Each wall is flat, endless, passes through zero and stands at right angles to its row. A trip goes straight from one point to another. Which walls does it cross, in order?

Walls:
(1): [ -8 -29]
(2): [32 49]
(3): [-24  26]
(4): [ -3 -12]
Trips:
[20 -3] to [32 28] -> none
[22 -3] to [ 6 12] -> 3
[-28  10] to [ 6 54] -> 2
[-55 -60] to [ 18 -25] -> none
[ 30 -22] to [-52  -3] -> 3

Walls:
(1): [-60  10   8  15 -19   0]
(2): [-49  27  22  29 -13  29]
(3): [51  8  7 33 21 -3]
(4): [ 25 -25   2   1 -15  14]
Trips:
[ 29   6  -5  19 -42  17] to [-13  13 -21   5   4  -8] -> 1, 4, 3
[  8   7 -17  10 -29 -15] to [-14   6 -42 -38 -22  14] -> 3, 4
[ -2  -1  -5 -31 -18  30] to [ -8  -7   1 -17   1  12] -> 1
[ 19   5   7 -21   1 -16] to [ -4 -14 -25  39 -22   8] -> 1, 2
[ 3  8 -6 28  4 26] to [-46 -40  31 -11   7  42] -> 3

Walls:
(1): [-35  -5   9  18 -11  15 -10  24 -16  12   7   6]
(2): [-20 -33  47  -1  44  31  23 -25  25 -14   2   8]
(3): [  2  -7  -2  31   2 -39  12 -27  43 -19  10   5]
Trips:
[-17   2  13  15  33  16  35   4  20  21  24   2] to [ 14 -14  17  31  -7  17  -4 -21 -19  43  13 -29] -> 3
[ 17  13  15  14 -37  29 -46  30 -10 -17   9 -22] to [ 22 -13   5 -18  -3 -12  38  37 -23  11   3 -46] -> 1
[-17  22 -29   5  52 -20  16 -27   2   2  19 -17] to [  8   1  -2  54   0 -31 -30  13 -28  23  26 -20] -> 2, 1
[-19   1 -14 -26  25 -28 -29  -9  -8 -13   9   5] to [ 48  38 -29  12  32   5 -11  34  37 -44 -26  12] -> none
[ -3  11 -31 -29  -5  -7  -1  12  49  20  -8  18] to [ -7   4 -27  45 -17 -10  -1 -36  13  38  17  14] -> 1
[-11  -6 -20  -2 -25  10  12 -18   5  -3 -60 -29] to [-17   6  32  -9  56  -4   9 -17  -2 -23  12  16] -> 2, 3
[ 21  -1 -35 -45 -12  -5   0   0  -6 -22 -10 -28] to [-27 -11  -9   5 -52 -28  18   5 -11 -15 -21  21] -> 3, 1
